Rows are points. Each copy is the shape, with its points in the same order, turned, moved and blurred by noise. Some copies are also mirrored. Which?

Shape (7 x 3):
[[ -1  -8 -16]
 [  1  27 -17]
 [ -4  -2   9]
 [ 60 -44   0]
 [-22  -3  -5]
 [ -1 -23  -9]
 [-13   1  -9]]
Copy 1:
[[ -2  12  -3]
 [ 34  14  -8]
 [  8 -11   3]
 [-33  19  59]
 [  4  -7 -19]
 [-13   3   0]
 [  8  -1 -12]]
Copy 1 is: mirrored
Copy 2, 7 rows:
[[  9 -14 -15]
 [ 40   3 -14]
 [  4   6   0]
 [ -6 -60  39]
 [  2   7 -23]
 [ -6 -18 -11]
 [ 10   2 -20]]
Copy 2 is: only turned

Shape, 12 rows:
[[ 25 -26 -24   1  17  13]
 [ 20  -3 -42  -9 -13  -6]
 [ 19   6 -24  27  18  -2]
 [ 10  -4 -36   9  -9  28]
 [-29 -11  37  11  -6  22]
 [-18  10  22 -22  39  -7]
 [-21  13 -15 -15  49  18]
 [ -3 -14  35  21  25  15]
 [-22 -12  23  -3   5  30]
 [ 24  -7 -27  15  -1 -20]
 [ 37  15  -7 -10 -20  -5]
 [-20 -10  15  -9 -14   2]]
Copy 1:
[[ 40   1 -20  -7  22  16]
 [ 15  40 -18  -2  18  14]
 [  7   2  -5  -8  45  25]
 [ 25  19  -4   8  10  41]
 [ -2 -40  20  18 -18   5]
 [-12 -30   0 -43  -5  -9]
 [  1 -21 -10 -51  -3  34]
 [ 13 -50  14   0  14   1]
 [ 12 -32  12   2 -23  12]
 [  8  19 -18   5  40   6]
 [ 14  36  17  -3  21  -9]
 [ -5 -10   1  10 -18  -5]]
Copy 1 is: only turned
Copy 2 (12 x 6):
[[-19 -32  -9 -29 -14   6]
 [  0 -22 -19 -27   2 -34]
 [-10   5 -29 -35 -20   0]
 [  2 -19 -27 -23  20   0]
 [  4  20  14  25   1  31]
 [-45  32  26  -8 -10   2]
 [-60  21  -3 -24  16  10]
 [-13  15  11  -3 -25  42]
 [-13   8  17  10  10  28]
 [ -1 -11 -24 -26 -26 -21]
 [ 19  -3  10 -38  -7 -28]
 [ -3   6  16  16   3  -2]]
Copy 2 is: mirrored
Copy 3 (12 x 6):
[[-19  34 -11  -4 -15  31]
 [-17  27 -29 -28 -23  -3]
 [-12  51  -4  -1   1  -6]
 [  6  31 -22   1 -32   6]
 [ 24 -20  21  23   6  11]
 [ 13   8  -6 -10  52  24]
 [ 23  37 -34   4  34  27]
 [  6  14  28  20  17  25]
 [ 28 -10   4  14   6  25]
 [-32  30  -8 -14 -11  -9]
 [ -1  21   3 -47 -17  -4]
 [  9 -20  -3  -1   4   6]]
Copy 3 is: mirrored

Shape, 14 rows:
[[ -1  -3   2  11  15  -2  -9  -1  -1]
 [ 19  -8 -22 -12   0  17   9   3  -8]
 [  6  -4   4   5  11  20  -4   9  -5]
 [ 22  -2   4   5  13  16  -7  28 -11]
 [  7  11   5 -12  39 -14   3 -12  33]
 [-20  40   0  10   0 -11   8 -51 -12]
 [  4 -14  15  -8  -3  -1  14   9  13]
 [  1  11 -28 -23 -12  -3  11 -20 -34]
 [-39 -30 -37  12  17  -4 -13  -2  26]
 [ 29 -23  -8 -11 -11   9 -27 -29  21]
 [-12  -8  -3  23  14   3  26  -6  12]
 [-32   7 -18  -1  14 -17 -16   0   2]
 [-23  -8  -3 -18  17  21 -17 -11   1]
 [ 28 -20 -11 -10  10  -1 -10  -6 -27]]
Copy 1:
[[ -3   0   1   2  -1 -19  17  -8  10]
 [-26 -23 -11   3  -2   9  10  -2  -3]
 [ -9 -18  -1   5   9 -18   0  -2   5]
 [ -5 -35   7  13  -5  -9   0   9  14]
 [-15  19 -18 -28   5 -24  24  24  26]
 [-12  51   5  16  30   5  36 -12  -1]
 [  5  -6  -1 -20   0  -8   0  11  -8]
 [-37  10  17   2   7  33  29  -2 -15]
 [-25   5 -18  -7 -27 -51  26 -27 -27]
 [-13  -5 -33 -31   0   6  -5 -31  18]
 [  7   1 -11   6   1 -20  37   9 -14]
 [-24  20  14   2 -13 -31  13 -14  -1]
 [-28  -3   5 -16  21 -29   4 -11  -7]
 [-16 -28  10  -7  -3  13  21 -20  15]]
Copy 1 is: mirrored
Copy 2 (14 x 9):
[[ -8  -3   8  17 -12 -19  -3   6  -5]
 [ 28 -19 -15  14  -1   1  -3  -1  -8]
 [  0  -9   5  14  -1  -4 -11  -3 -18]
 [  3 -21   3   7  12 -18 -17 -15 -20]
 [  2   4   8  -3   0 -27  -4  52  -8]
 [ -2  60 -11  21 -19  -6   4  15  21]
 [  7 -12  17  -1   7  -4  22   9 -11]
 [ 23  12 -43   9 -15   0  13  -8   9]
 [-23 -39   0  33 -33   3   6  38  18]
 [ 40 -15  21  -1 -45  -6  -4  11  -6]
 [ -5  -1  11  39   7  -2  12  23   0]
 [-28  -7 -14   7 -21 -11   2  19  20]
 [-12  -7  -9   3 -30  13  -6  18 -19]
 [ 24 -15 -16  14 -21 -28   3 -12 -20]]
Copy 2 is: mirrored

Shape (17 x 11):
[[ 16  -1  -1 -10  18  17  -4  18 -15   2  -8]
 [ -1   3   9 -12 -33   8  -7   3 -20 -24 -13]
 [ 24 -37  14   5  16   3   1  -4   3  21  15]
 [-10  -5 -12  17   0   2 -14  31  33  28 -10]
 [-13  21  10   0  -1  -5  16  22 -10  -8  17]
 [-17   1 -36 -24  14 -17 -39  -5   4  -7  10]
 [ -2 -14  15 -15  -2  12   6 -31 -28  22   3]
 [ -4  -6  25   4 -10  25  -8  -8 -10   9  28]
 [-20 -16  -4  -3 -35 -17 -12  22   9  -1  10]
 [ 22  10   5   1  -8  14  -5   1 -26   6 -14]
 [-14  -2  -2   5  27  12  -1 -29  14 -13 -15]
 [ 12  18  -9 -22   7 -19 -10 -14 -14   5  11]
 [ 16  -3 -17  10   3 -10 -25  21  -8   3  -1]
 [ -3  17  -5 -10  -9   1  19  -3  17  15  39]
 [  6  -6   5 -15   3  23   0   6 -19  43  -4]
 [  1  -8 -12  10  -9  13   1   7  -4   2  13]
 [ -4 -21  24 -35 -15  -4  -5  -7  -6  20   1]]
Copy 1, 17 rows:
[[  4   4 -15   0 -13  33   1 -11   2  -8  -6]
 [ -5  -1 -35   8 -20  -7  -4  28   0   0 -13]
 [ 16  27   3 -10   1  15  39 -10 -10 -18  15]
 [-31   1  25  -8  14  20   9 -12 -10  23   4]
 [-10  -4 -27   3  22  10  -9  10  25  -5  15]
 [ 22 -17  -1  -9  28  -5  -9 -15  -5  13 -42]
 [ 14  40  -4 -11  -6  -6   3  11   9 -32  -8]
 [ -6   9 -14 -26  -9 -15  18  -1  16 -22   9]
 [-21  -3 -12  -5  25  -9  19  26  -1  22 -11]
 [  8  14  -6   1 -31  17  -4  12  14  -4  -3]
 [  8  16   0  14   6 -15 -22 -33 -20 -11   1]
 [ 37  -3   1   1  11  10  -9   9  19  -6 -12]
 [ 12  -4  -5  -9  -2  21  11  -4   3  31  -6]
 [ -5  -7   9  12  29  -7  15  -1  35 -23   4]
 [ -6  28  12 -17  -9  29   8   7  14 -25 -12]
 [ -9  12 -14   2  -1   1  18 -10  15   6  -1]
 [  5  13   0 -18   9   3  16  31 -12 -32 -13]]
Copy 1 is: only turned
Copy 2, 17 rows:
[[ 24   8 -10   1  -6   2 -12   6  -7   5  18]
 [-22   1  25 -10  -2   8 -22  21  -3   4  10]
 [ 25   3 -21 -27  27  -8  10 -13  -9   4  -8]
 [ 17 -35  -6   7 -28 -18  25  -9 -10   2 -11]
 [  5   7   3   7 -10  13  14  27  14 -23   0]
 [-15  31  12  16 -24  -3  22 -32 -28  -2  11]
 [ -7  20  -8  -2  38 -20  -1   4  10  14   8]
 [-15  -8 -21 -15  24   7  15   7   7   0  15]
 [-18  -9  22 -16 -19  -3  28  13 -12   4 -16]
 [ 14  -6  11   5  15   7 -17   8   4  12  19]
 [ -5   4 -12  18   7 -24 -18 -20 -11 -32   1]
 [  4  32  17  13   5  12   8 -17   9   1   8]
 [ 23  -6  17   1  -8  10  12  -8 -24   4  12]
 [ -9   9 -17  14   1  21  26  -1  20  -3 -26]
 [ 17   3 -19   6  11 -16   7   9  11  33  14]
 [  1  -8  -7   5   8   8  10   9 -17   1  -5]
 [-11  18   1 -27   5 -22   7   0  16  21  -1]]
Copy 2 is: only turned
Copy 3:
[[-10  -3  18  -6  12  -1   6  -2 -14   8  11]
 [-14  20 -10   8  -2   7  11 -20 -12 -35  -3]
 [-17 -13  -5   8   6 -27  14  -1  25  30   5]
 [ 26  16  12   2  -6 -12 -15  31  25   7  17]
 [ 15   7  -7  18  -9  28  15   0 -13   9  -3]
 [  7  11  -8  20   2 -26 -45   4 -35   9 -10]
 [-17   4 -18 -22  -8 -20  19 -24  -2  14 -22]
 [-16  -4 -10   2 -35   0   9 -21   9  12   5]
 [  9  29  -7  38 -18 -10  -1  11   8 -15 -10]
 [-14  -7  -2 -19   4   2  15  -1  -9 -16   3]
 [  5  15 -19 -16  21   2 -29 -24   6  23   3]
 [  6 -13 -23   3   4 -15  -2   0 -35   6 -11]
 [-10  -5   3  12   7  -6 -13  29  -8  -6   5]
 [ 37 -20 -11  17 -22  -1   4 -13   2  14 -12]
 [ -3   0  16 -25 -13 -25  22   0  -2  11  -5]
 [ -3  -4   4   9  -9   4  -7  -1  12   0 -10]
 [ -3  22 -13   5 -12 -39  27 -17  -6   6  -4]]
Copy 3 is: mirrored
Copy 4, 17 rows:
[[  6   8  -1  10   9 -14  10 -19  -9   7  -7]
 [  2   2  -4  25 -34 -21   5  -3 -14 -27   3]
 [-19  -7  24  -8  20   4  26  21   8   3  -1]
 [ -9  14   0   5 -24  22 -14   7  21  33  -1]
 [  3   1 -15 -19 -29  -4   8 -14 -22  -3  18]
 [ 29 -22  32  18 -23  -4 -16 -10  -9  31  26]
 [ 13  -5  23 -18  -7 -27  24   2  11 -29  -2]
 [  5  14  21  -8 -20   7  30   7 -11 -21  -4]
 [-21  -8  11  10 -60  -3  -6   8   0   8  16]
 [  6  18  -8  18  -3 -21  24  -7   5  -9   4]
 [ 27 -11   9  -1  11  15 -21  -9  12 -23  10]
 [ 30 -11   5   1  -9 -21  11   1  -9  12  28]
 [ -2  17   5  22  -6  -5   7  -5  -2  21  24]
 [ 15 -24  -5 -29 -36  14  35   0   1  11  13]
 [  4  13  14 -14 -10 -24  22 -10  20  10 -22]
 [ -6   4   6   4 -15   6  20 -13   6  -3  13]
 [ -2 -15  22  -7 -25 -36  14  24   3  -9 -16]]
Copy 4 is: only turned

Shape:
[[ -9  -2 -13  -6   9   3  26  16  19  17 -10   2]
 [  7  32  11 -21 -29 -34  14   4 -11 -16  15 -30]
 [  6 -14  19 -13  21 -30   2  14  26 -13   9   5]
 [ 18  17   5   2 -20 -13  32   1  -5   2  23   0]
 [-22  13  -4   6 -35  18 -14 -16 -21  17  28  17]
 [  9  10  16 -10  -8 -18  -9 -22  21  -2  15 -33]
 [ 28   3  16  13 -29 -14  32 -20 -11  31 -23  -3]
 [-10   6  26 -15 -12   7  -8  -3 -21  15 -19   4]
 [-24   3  -4   2 -34  -4  31  -4  15   7 -16 -18]
 [-21  23   1   2 -22   8 -21  24  -3  -3   0 -11]
 [ 11 -21 -23  -6  -2  -2  23  24  17 -15 -27 -20]
 [-27  -8 -17  -2  15  -5  18 -15 -21   6  14  -4]
 [  0  -6   5 -21 -19 -23  25  10   6  31  -7   6]
 [ 13 -10  24 -36 -11   0  26  25  11   6  -5   9]
 [ 12 -22  -3  -2  11   2  30  25  10  20  -6 -16]
 [  8 -23   4  -4 -13 -17 -17  36  34 -19  -5 -37]
 [ 20   9 -22  -5 -16   2 -14  17   5  -4  -5 -15]]
Copy 1, 17 rows:
[[ -7  10 -19  10   8   8 -11 -17 -29  -1  -7   5]
 [ -9 -20  29   4 -17  -7  27  -3 -10  12 -21 -47]
 [  8 -16  19 -15  -4   8  -7   7 -22 -34  -9   3]
 [-30 -11  13   6  -3 -19   7   0  -5  17 -35 -12]
 [  5  -7   6  15 -31  10 -26  -2  11  60 -21   1]
 [ 20 -25  19 -17 -14  -9   1 -29  -6   0 -21 -30]
 [-11 -14 -10  -8  43 -20   0  -7  14  28 -22 -17]
 [ 24   1   9   5  13  -1  -7  10   0  40  11 -17]
 [ -7  21  -6  -4  11  15 -10 -29  -5  22 -24 -37]
 [  3   8  24  11 -21  27   8 -20   4  31  12  -6]
 [-15  14  -5  19  12  12  -6 -22  -3 -34   3 -20]
 [ 23  13 -21  26 -15   2 -10   7  -3   9 -37  -9]
 [-10 -17  -5   2  28  14 -10  -1 -23  17 -19 -20]
 [-13  -6  24  10  27  -3 -23   7 -35   2   4 -15]
 [ -6   2   1  25  29  -2  -8 -21 -17 -14 -18   5]
 [ -2 -10  40   6   5  32  -3 -40   5 -32   3 -14]
 [-15 -14   2  24 -12   5   5 -27   8   0  11 -11]]
Copy 1 is: mirrored
Copy 2 (17 x 12):
[[-18   8   8 -29   8   0  -2  -4   9  23 -12  11]
 [  9  25   0  28  -2 -33  32  -6   9 -26 -21  15]
 [ -9  25  27  10  13  -4 -11   9 -23  13 -27  -3]
 [  8  26   9   5 -18   3   5 -10  13 -16  -7  21]
 [  9 -34  -8   2  -8  -5 -10 -30   6 -26  29  13]
 [ 17  16   0  10   6 -32  -9  11   8 -25 -21 -13]
 [ 13  19 -20  -5 -38 -18 -29 -18  18   8 -27  35]
 [  1 -26  -1   6 -13 -36 -10   2  -4  11  -7  22]
 [  0  22 -13 -22  11 -37   1 -25  19   5   0  20]
 [ -8 -18  -5 -14   2 -27  22  -2 -22 -19   8   7]
 [-44  41 -11 -14   3 -21   0  -2   2  23 -11   2]
 [ 11  -3 -15  11  16   6   3 -12  17  27  11  -1]
 [ -8   8  17  -1 -10 -16  -7 -32  13  20 -30  22]
 [-25  17  41   3 -15 -27  -7  -2   2  15 -16  25]
 [-16  26   9 -20 -20  -5  -1  -2   9  33 -14  -3]
 [-30  38   6 -13   2 -45   7  -3 -31  -4 -24 -30]
 [-35   7 -16  -7 -13 -14   5   0  -5 -20 -15  -7]]
Copy 2 is: mirrored
Copy 3:
[[-32  -7   4  29 -22  -9  -2  -6  -9   3 -13  -7]
 [ 13  21   6   7  32 -20  -5 -26 -14  28 -10  38]
 [  9   3  10  26 -21  21 -18  13   0  34  -1   0]
 [  0  16   4  -2  -7  -4  10 -38 -23  23  -6   6]
 [  7  17 -13 -10  -7 -23  23  -1 -37 -34  13  10]
 [ -6  26  -4  13  15  20 -17  -1 -10  10  10  38]
 [-28  -4 -16 -33 -14   2  13 -29 -10  20 -25  22]
 [ -9   1   0 -21   3 -18  -3  21  -4  -8 -17   6]
 [-36   1 -23  13   4 -26 -11 -17 -31  12  -9  14]
 [  5   4 -12  23  28 -16  15   6  -8 -20  -5   0]
 [-25 -10 -14  36  -6 -15 -15 -19  30  25  -3  -3]
 [ -8 -17  12   7 -25 -21 -23 -19 -20 -17   8  13]
 [-22   7  -3   6 -25 -20   4   1 -14  23 -30  17]
 [-15  30  10   7 -21 -16 -10   7   3  33 -25 -10]
 [-25   5  -4  24 -33   7 -16 -20  18  10 -28  -4]
 [  6  11 -33  53  13   9 -18   4  24  25  -7   7]
 [ -9   6  -7  24   9  -3  19 -10  23   2   6  13]]
Copy 3 is: mirrored
